Rows are points. Two turns around zero, p and q, are shown by what they do to some points. Where does a point land after both, in the order given? Backwards means that the second turn is done in reverse. Each puzzle has new turns, and all numbers are rounded.

Turn p:
[1.2 1.6 5.0] => [ 5.3  0.5 -1.0]
[ 0.5  0.3 -5.9] => [-5.4 -2.2 -1.1]
[ 1.5 -4.8  2.8] => [ 2.6 -0.9  5.1]
[-3.2  2.8 -1.9] => [-2.5  2.7 -2.9]
Turn q:
[ 2.4 -3.2 -4.7] => [ 4.8 -1.7  3.5]
[3.3 0.2 1.3] => [-2.1 -1.3  2.6]
[-1.9  0.3 -4.3] => [ 4.0  2.5 -0.1]
[-5.9  0.1  3.8] => [-1.7  0.3 -6.8]
[2.1 2.6 3.9] => [-5.1  0.1  0.9]
Where do these land?
q, then p: [-0.4  0.7 -4.2] => [ 2.5 -2.6 -2.3]
q, then p: [ 1.4 -2.0 -4.2] => [ 3.6 -3.2  0.7]
q, then p backwards: [1.5 0.7 8.9] => [ 0.7  0.6 -9.0]
p, then q: [-2.5 -1.7 -2.6] => [-1.0  1.7 -3.5]
p, then q: [0.0 2.2 2.1] => [0.7 0.8 2.9]

Turn p:
[4.5 4.4 5.5 4.3] => [-2.2  4.3  7.6  2.7]
[-0.4 -4.5  0.7  3.3] => [ 3.9 -0.3 -0.6  4.0]
[ 0.0 -2.1 -3.4  1.0] => [ 0.0 -2.6 -2.4  2.1]
[-1.3  5.4 -0.1 -5.8] => [-3.6  0.7  0.1 -7.1]
[ 1.0 -2.7 -0.2 -0.8] => [ 0.7  1.0 -2.4  1.3]
[-3.8 -0.5 -2.5 -2.1] => [ 1.2 -3.0 -2.4 -3.0]
Turn q:
[-0.9  5.2 -1.8  2.6] => [ 4.1 -1.5 -3.2  2.9]
[ 3.2 -5.0  3.6 -3.1] => [-2.7  2.1  5.7 -3.8]
[ 0.2  3.4 -3.2  5.1] => [ 2.8 -4.5 -2.2  3.9]
[ 1.8 -2.4  4.9 -4.7] => [-0.8  4.8  4.2 -3.7]
[-3.3  0.5 -0.6  2.7] => [-1.0 -0.2 -2.2  3.6]
[-1.0 -1.7 -3.0 -2.6] => [-2.3 -0.6 -2.4 -2.9]
Where do these land?
p, then q backwards: [ 5.5 -0.4  1.6  1.3] => [-3.8 -1.2  4.0  1.6]
p, then q: [-2.9 -3.1  3.7  5.8] => [ 2.8 -2.2  7.2  0.9]
q, then p: [-4.3  0.8 -4.0  0.5] => [-0.5 -5.3 -2.4  1.2]
q, then p: [ 1.4 -0.2 -3.5 -5.7] => [-2.2  0.7 -5.1 -3.9]
p, then q backwards: [ 0.3  2.9  2.1 -2.0] => [ 0.7 -2.1  1.6 -3.1]

Turn p:
[ 4.7 -4.0  2.5 -1.3 -2.1 -1.2  3.5 -2.0] => [-0.5 -3.6 -0.8 -0.3  1.2  1.1 -0.8 -7.1]
[ 3.9  3.8 -0.4 -2.0 -0.1  4.5 -6.9 -1.8] => [-1.9  2.8  1.4  0.6  2.5  4.0 -7.6  3.3]
[ 0.6 -0.9 -0.7 -0.5 -0.1 -1.1 -0.5  0.5] => [ 0.6  0.0  0.8 -1.4 -0.5  0.3 -0.1 -0.7]
[-14.1  -1.1  -2.1  -2.6   1.4  -2.0   0.2  -0.5] => [-4.9  0.2  5.7 -0.4 -3.7 -5.6  9.0  5.9]
[ 2.9  2.2 -0.9  6.0  0.4  8.9  1.5  1.3] => [-1.0  3.3 -9.7  1.7  2.2 -0.9 -3.8  2.1]
[-1.2 -0.2 -1.8 -2.3 -1.3 -0.8  2.3 -1.8] => [-2.2 -0.4  0.8 -0.9  0.7  1.5  3.3 -1.0]
[ 2.6  0.9  6.3  0.2 -1.0 -1.3 -1.8 -1.4] => [ 1.5 -2.4  1.9  4.9 -0.2  0.8 -3.8 -2.2]
[ 4.3  1.2 -1.5  3.7 -1.1 -2.3  0.8 -2.8] => [ 2.9  3.6 -1.0  1.3  2.2  2.1  0.0 -4.1]
[-2.9 -6.9  0.9 -0.2 -0.9 -2.4 -0.4 -0.2] => [-1.7 -1.2  2.8 -2.0 -3.3 -4.6  1.1 -3.7]
[ 3.8  2.1 -0.9 -2.5  5.8 -1.5 -0.2  1.4] => [ 4.5 -2.1  1.1 -2.8  4.6  1.3 -1.3  2.3]
[-4.6  2.9 -1.3  1.4 -1.1 -0.6  1.6  7.2] => [ 2.4 -0.3 -3.0 -0.5 -5.7  0.1  3.8  5.2]
Turn q:
[-1.4 -1.2 -2.2  3.5 -5.0  3.7 -4.8 -2.5] => [-4.2  1.8  5.3 -0.3  5.3  2.1 -2.4  0.3]
[2.8 2.3 1.0 4.5 1.9 4.2 2.8 2.1] => [-1.0  2.5  0.6  4.6 -0.5 -1.5  4.6  3.9]
[ 5.0  1.4  1.7 -2.5 -0.7  0.3  0.4 -3.5] => [ 1.0  3.4 -3.3  1.8  2.1 -3.1 -1.2 -2.6]
[ 1.0 -2.2  3.0  0.5 -2.6 -5.5  5.4  4.9] => [ 4.9 -0.3 -4.8  0.2 -3.2  3.5 -2.2  5.5]
[-4.2 -1.9 -4.3  0.5  1.5 -3.1 -0.9 -2.4] => [-2.6 -6.4  1.1 -1.8  0.0  0.1 -2.3 -1.0]
[-3.8  7.3  2.5  3.2 -0.4 -0.4 -0.9  0.2] => [ 0.8  0.8  3.2 -4.6  0.8 -4.9  2.3  4.8]
[-3.6  3.3 -0.6 -4.9  5.6  6.5  0.5 -1.9] => [-4.7  1.5  1.6 -2.1 -4.8 -4.2  5.0 -5.4]
[-0.7 -0.4 -3.3 -4.4  1.0 -1.4 -3.5  2.3] => [ 0.8 -2.5 -0.7 -3.2  1.0  2.9  2.1 -4.4]
[ 3.4 -6.4  2.3 -2.0  2.2 -1.3 -4.6 -1.9] => [ 4.2 -0.8  1.7  4.1  0.5  1.7 -3.5 -6.3]
[ 1.6 -2.2 -0.2  1.7 -3.5 -2.9  5.5  2.6] => [ 0.6 -0.1 -4.6  1.5 -1.0  3.3 -2.3  5.2]
Where do these land?
p, then q backwards: [-0.8  2.5 -1.6  0.8  8.4 -1.2  6.9 -2.0] => [ 5.7  7.5 -2.6  2.9  0.8 -3.0 -3.7  2.4]
p, then q backwards: [-1.3  3.2  0.3 -5.9 -1.4  0.3 -1.3 -0.5] => [-3.1 -2.6 -2.9  4.0 -1.4  1.2 -0.3  2.6]
q, then p: [ 2.3 -1.3  2.3  3.1 -7.6  1.0  1.3  1.6] => [ 2.6  1.1 -2.8  0.2 -0.4  1.0 -3.5  7.4]
p, then q: [-3.8  0.2  1.3 -1.6  0.6  0.3 -2.3 -4.1] => [ 2.9 -0.4  3.0 -1.3 -3.1 -1.4 -0.6  3.2]
p, then q: [ 5.9 -4.8  0.4  0.7 -4.5 -0.3  0.0  0.1] => [-3.8  1.0  1.5 -1.0  3.7 -2.5 -3.9 -5.0]
p, then q backwards: [-2.8 -2.0  2.8 -3.0 -2.2 -2.2 -2.4  2.6] => [-5.4 -2.3  1.0  1.3  3.7  0.2  0.9  0.1]
p, then q: [-4.2 -0.1 -3.7 -1.0  3.5  3.5 -1.4  1.0] => [ 2.8 -1.8 -2.0 -4.5 -2.9  2.2  3.2  0.7]
p, then q: [-1.1  3.9 -5.3  2.5  6.0 -3.8  2.5 -1.8] => [ 2.3 -0.1 -6.2  3.3 -2.9 -3.7  5.7  1.2]
q, then p backwards: [ 5.9 -1.6  3.5  4.4 -2.8  2.3 -3.3  3.1] => [ 1.1  7.7 -0.6  2.7  1.9 -3.0 -2.0 -4.2]

Turn p:
[-3.1  2.2 -1.0  0.7  1.6 -2.4 -1.6 -0.6 -3.7] => [ 0.2 -2.3  3.4  1.9  1.6 -2.5 -3.0  1.1  1.3]
[ 3.7 -1.8 -0.7 -1.3  1.7 -2.4  0.3 -0.7 -2.5] => [-4.3  0.8  1.2  1.9 -1.6 -1.4  1.9  1.2  0.6]
[-2.8 -0.4  0.5 -2.1 -4.4  1.0  2.2 -3.7 -2.5] => [ 3.6  3.6  4.4  0.8 -0.9  0.8  0.1 -2.7  1.8]
[ 7.1  1.2  0.6 -2.1 -1.7 -0.6 -2.9 -0.1  1.4] => [-4.3  3.8 -1.7 -2.7 -3.2 -1.9 -0.5  0.7 -3.5]
[ 0.3  3.2 -2.4 -2.6  0.1 -0.4  1.6 11.3 -2.6] => [-6.7 -6.8  0.4 -4.3  0.6  1.7 -2.7 -6.1  1.6]
[-2.4 -2.9 -3.3 -2.0 -5.3 -0.6  0.7 -3.2 15.3] => [ 9.6  1.1 -7.2 -5.7 -9.8  3.7  1.5  3.3  1.6]
[ 0.8  1.5  1.5  4.1 -3.0 -0.3  0.3  4.3 -2.8] => [-1.9 -0.7 -1.9  2.3  1.7 -0.2 -3.5 -5.3 -1.2]
[-2.8 -0.9  2.0 -1.3  3.1  1.6 -2.3 -0.6  0.7] => [ 1.3 -1.0  1.6 -0.6  2.4  2.5  0.1  3.7 -1.3]
[-1.7 -5.4 -0.3 -0.1 -1.2  0.6 -1.1 -3.9 -3.1] => [ 2.3  1.2  4.1  4.8 -1.7  1.2  2.6  0.6 -1.6]
[-1.1  0.4  3.2  0.5  2.1 -1.6  2.3  0.6 -1.5] => [-1.5  0.5 -0.1  1.7  3.1  1.4 -0.9  0.6  2.9]
[ 2.0  2.8 -0.1  6.3  7.0  5.0  0.5 -3.3  1.2] => [ 1.7 -0.4 -4.1  0.1  7.7 -5.3  4.3  2.9 -2.0]
Turn q:
[-0.6 -0.4 -1.9 -1.6 -2.8  5.0 -2.5 -3.9 -4.5] => [-1.9  1.5 -1.6  0.4  3.3 -0.8  1.1 -1.4 -7.6]
[ 3.1 -0.9 -0.7 -2.4 -3.4  5.4 -1.1 -2.1  1.7] => [ 2.6  3.2 -1.0 -0.4  0.6  2.7 -2.4 -0.1 -5.9]
[-4.1 -3.6  0.7 -2.8 -4.0 -0.8  3.3  3.2  1.7] => [ 3.0  2.7  3.6 -2.6  5.6 -1.2 -1.0  1.3  2.9]
[ 2.8  6.2  4.2  1.9  2.2 -4.8  3.5 -3.1  2.6] => [ 4.1 -1.6 -4.1  1.4 -5.7  0.4  2.8 -4.1  5.3]
[ 2.5  5.7 -4.6  4.7  2.1 -0.6 -2.0  2.0  0.1] => [-3.8 -4.6 -6.0  1.7 -2.2  2.0 -2.7  1.4  1.5]
[-4.3 -0.1 -2.1 -3.0 -1.3  0.7 -2.0 -1.9  3.1] => [-1.0  4.5  0.0  0.9  2.0 -2.8 -3.7 -1.8 -0.1]
[-2.7  1.9  3.9 -1.7 -0.8  4.9  0.1 -1.4  0.6] => [-0.4  5.9 -1.7 -2.8  0.2  0.7  2.4 -1.6 -1.2]
[ 1.5 -3.6 -0.1  5.7  2.1 -3.4  1.5 -0.5 -3.1] => [ 0.4 -6.5  1.6 -0.8 -2.4 -3.3  2.4  2.7 -0.1]
[ 0.0  0.2  3.1 -4.3  0.9  0.3  2.5 -1.4 -5.3] => [ 0.1 -0.1  2.6 -0.3  2.0  1.6  5.4 -4.6 -1.2]
[ 5.2 -2.8 -1.4  6.3 -1.7 -5.1 -6.8  4.9  2.7] => [ 0.8 -3.6  0.0  6.1 -3.3  0.3 -3.0 10.5  1.4]
[-3.5 -2.5 -1.3 -2.7  6.7 -1.7  3.6  4.3  0.4] => [-3.9 -1.6  6.4 -3.7  0.1  0.4 -1.6 -2.2  5.2]
Where do these land?
p, then q backwards: [ 5.1 -3.1 -1.3 -2.6  0.0  1.4 -0.7  0.8 -3.4] => [-1.0 -0.9  2.1 -1.1  4.4  1.9 -3.1 -1.5 -4.1]
q, then p backwards: [ 2.7 -3.1 -4.9 -0.1 -3.2  5.1  3.1 -2.8 -1.9] => [-1.6  2.7  0.5  1.9 -0.6  5.8 -6.3  3.0  1.3]
q, then p backwards: [-3.4  5.6 -0.6 -3.2  4.3 -2.8 -0.2 -0.3  1.5] => [ 2.0  0.8  0.5  0.4 -3.0 -3.6  6.3  2.7 -2.9]
q, then p: [-0.9 -2.9  4.6  1.3 -4.6  3.8  0.7  4.3 -6.4] => [-5.4 -2.4  0.8 -2.6  5.3  3.0  3.8 -2.4  5.2]
p, then q: [-5.7  1.0  4.1 -3.9 -3.8  0.9 -0.8 -0.8  2.2] => [-0.6  4.3 -1.5  1.6 -2.4  6.4  0.5  0.2 -3.9]
q, then p: [ 1.4 -2.6 -4.2 -0.5 -1.8  3.8 -5.2 -2.4  3.0] => [-2.0 -2.5  3.9  2.2  1.6 -3.0 -5.1 -1.3 -4.2]
q, then p: [ 0.2  5.5  3.3 -0.9 -4.5 -0.3 -5.0 -1.1  3.6] => [ 1.5 -2.8 -3.9 -2.3  1.0 -7.6 -1.0 -3.4 -0.4]
p, then q: [-4.3  2.1  4.3  2.5  5.0 -0.5  3.8  2.2 -1.1] => [-4.2  0.6  2.6 -2.9 -6.5  0.1 -4.2  0.7  0.7]
p, then q: [ 2.7  2.1 -4.1  1.6  3.6 -5.6  3.6  4.4  3.0] => [ 1.0  0.8  3.3  0.2  3.0 -5.2 -7.8  1.3  2.2]
q, then p: [-2.3 -1.4  0.0  3.9 -0.8 -2.5 -1.4 -2.6 -1.3] => [-1.8 -1.7 -1.3  3.1 -2.8  0.1 -1.8 -0.1  3.3]
q, then p backwards: [ 4.6 -3.2 -1.2  2.1  5.6 -3.3  2.1 -1.7  0.8] => [-3.4 -1.6 -6.7 -2.0 -2.2 -2.6 -2.7  2.2 -0.7]
